Each row of a before or after table is a point. The points were changed in one or more steps. Then noise was added and the rows were shuffled. The steps act on how far a point lies along the listed directions, d1 being the first. Name the steps. A step turns or swaps two directions, mirrors them in a line or flattens them onto one, adds a multiple of one to another, or multiplies one. Angles are multiples of 10 degrees, from the lower direction toward the higher: turns from -170 to 170, lines from 10 to 170 but not 90. Use the fewest steps. Two steps may share a direction if one is a turn and the other turns, adds or multiplies; they go together, in the order done. Otherwise the lowest direction goes first.

Directions:
(1): [60  2 31]
(2): [ 16  55 -35]
(3): [-27  39  49]
Before (14 x 3)
[[  6  -7  -6]
 [-12 -11 -21]
 [ 15  16  44]
 [  3  17  18]
 [ -5   3   6]
 [  4  -9 -27]
 [ 47 -10  22]
 [  2  14 -19]
 [ -5   4  30]
 [ 25  36  15]
 [  6 -11  -2]
 [  2 -25   3]
 [ 15 -12 -20]
 [ 14  11  42]]
After (14 x 3)
[[ -4  12  10]
 [-33  35  26]
 [ 20 -37 -36]
 [-26  18  32]
 [-36  -7  45]
 [ 16 -19   8]
 [ 30  -7 -22]
 [-40 -28 -26]
 [-56  30  33]
 [-59  29  42]
 [  3   0 -34]
 [  6 -11 -18]
 [  4  -9 -22]
 [ 31 -32 -31]]
Steps: turn d1 and d2 by -150 degrees; multiply d3 by 2

Directions:
(1): [ 42  -1  33 -48  11  17  23   6]
(2): [ 12   5 -46   8  42  39  17 -16]
(3): [ -6 -17 -12  15 -14  -8  60  40]
Before (11 x 8)
[[ -2   2  10  -2   9  -3 -21 -11]
 [ 11   6  15  -8  -3 -12 -19 -11]
 [ 12  -9   9  -8   7  16  12   8]
 [ 13   1  14 -10  19  14  13   8]
 [ 21   6   3 -12  23   3   4  -7]
 [-11  -3  -3  18  -1 -14  10   6]
 [  0   3   1  -3   4   2  25  20]
 [-34   8 -29  28   7 -10 -24 -21]
 [ 23   7  14 -15   9  11  -2  -1]
 [ -5  -3   7 -20   0  12   0   5]
 [-49   0 -40  60  -1 -19 -16  -2]]
After (11 x 8)
[[ 13   5  10  -8  28  21   4   1]
 [ 10   1  26 -12 -12 -20  -6   2]
 [ 24   7  10 -13  11  15   0  -3]
 [ -2   8   0   0  10   2   3   3]
 [ 11  -7   5  -7  13  21  -1  -2]
 [-27   1 -36  27   9  -3   9  -5]
 [-44  -4 -44  61   3 -15   1   7]
 [  2  -4  14  -4   5  -5  -2   2]
 [-14  -2   1  16  -1 -16   0   2]
 [ -6  -4   8 -19   0   9  -2   3]
 [ 25   6  -7 -11  32  11  10 -10]]
Steps: flatten d1 and d3 onto the line at 160 degrees; multiply d2 by 2

Directions:
(1): [-12  20   1  30 -21 -33   3   8  22 -24 -12 -26]
(2): [ 12 -47   1  18  17  -8 -11   5  10 -30 -19  22]
(3): [ 36   6 -51   1 -15  12  19   0   3  -2 -18  -1]
(4): [ -4  -1   6  14 -16 -12  13  18 -60  -4 -13  11]
(5): [-17   8  10  21  28  17  45  -9   9  10 -25   6]
Before (9 x 12)
[[ 28  -2 -25 -12  24  28   1 -14  27   8  -1  11]
 [ 24   7 -41 -10  -3   3   2  -2   6  -4 -18  -5]
 [ 25 -24 -25 -25 -34 -14 -46   9  -8 -20  32  -3]
 [ -6   8   4  -6 -13 -14  -2  10 -27  -7   3   0]
 [-26  -7  14 -13  12 -28 -41 -13  20 -17  28 -18]
 [ 19  19 -45  15 -37   4  -7   0  24  -3  -3 -36]
 [-16  37  -4  -7   1  19  28  -4   2  21   9 -28]
 [  6 -24  17 -21   9  11  -8   9 -18  -1  -5  22]
 [ 32 -46 -32 -13  26  42 -10  -1  12   3  -8  36]]
After (9 x 12)
[[-20  -1  21  -2   2 -18 -10  10 -36  -3  -6   3]
 [ 16 -24   5 -28  14  19 -13   1   9  -1  -3  16]
 [  6  -6   5   7  10   7   9   9 -53   5 -10  26]
 [  4 -49   8   1  20  21  -8  15 -46   1  -7  47]
 [ 28   2 -59  -6 -16 -15  -9  -6   3 -22  -4 -14]
 [ 11 -27  -8 -22 -32 -18 -49  11 -21 -21  36   1]
 [-18  36   1  -4  -2  13  30   1 -16  21   7 -25]
 [ -6   8   4 -18   0  -6 -15  -4  21  -5  16  -7]
 [-28  12  18  28 -36 -21 -15  18 -39  -6   5 -26]]
Steps: turn d3 and d4 by 140 degrees

Directions:
(1): [  9 -18   5  32 -18  -7 -15  -9 -10 -28 -31  -2 -20  60 -24   5  35   5
  15  16]
(2): [  6  -5  16 -56   6 -19 -17  -9 -10 -12  47  -1   3  16 -29 -26  10  11
  39 -14]
(3): [ 16 -17 -47 -28  11 -15  19  14  17 -16  12   4  20  46  26  36  -4  12
 -21 -13]
Before (8 x 20)
[[-13  17  -7  30   7  16  15  10   4  15 -16   2   4 -35  23  16 -20  -9
  -21   3]
 [ -3   9 -15 -47  37   4  10  15  14  17  39   9  17 -60  18   0 -37   0
   -7 -20]
 [  0  -1  37  -6 -10 -12 -20 -18  -9  -7  17   4 -19   2 -32 -26  31   0
   37   4]
 [  3  -6  14 -14 -11  -8 -17  -2  -8 -22  29  -2  -8  30 -26 -17  19   7
   23  -2]
 [ -4 -10   3 -13   3  -1  -2  -2   5 -17 -20  -5  -6  22  -6  -3   3   8
    6  -2]
 [ -7   6  30  12  -6   1 -15   4  -3   5   0   0  -5 -28 -29 -23  10  -7
   22   3]
 [  5 -18  -8   1   4  -2 -13  -3   2   1  -7  -2   6  36   9  19   0   1
  -15  -2]
 [ -3  -8   7 -29   8  -4  -4   6 -14  -8  21 -14   6   6 -10   0  15  12
   13  -1]]
After (8 x 20)
[[ -6  -7   9 -21   8  -2  -4  -3   3 -13 -13  -5  -6  11 -11  -9   2   8
   11  -5]
 [  3   1 -40 -15  32   9  22  23  21  14   7   9  19 -41  40  30 -36  -1
  -38 -12]
 [ -8  10  24  12  -1   5  -7   7   4  13   2   2   2 -45 -17 -19  -2  -9
   10   0]
 [ -6  -2   2 -31  14  -3  -1  11 -12  -1  26 -15  11 -10  -2   0   6  10
    4  -3]
 [  4 -19   1  -7   2  -6 -21  -7  -2  -3  -1  -5   3  40  -3  10   6   4
   -2  -1]
 [-10  12  38 -20   1  -6 -12 -13  -4  11  32   6 -10 -37 -19 -30  12  -4
   27  -5]
 [ -7   8 -12  46   1  12  15   7   3   2 -33   1  -4  -3  19  25  -3  -4
  -20  11]
 [ -4   4  20 -29  -4  -5 -12   0  -6  -7  47  -1  -1  -4 -19 -28   3   4
   23  -8]]
Steps: turn d1 and d3 by -20 degrees; turn d1 and d2 by 40 degrees
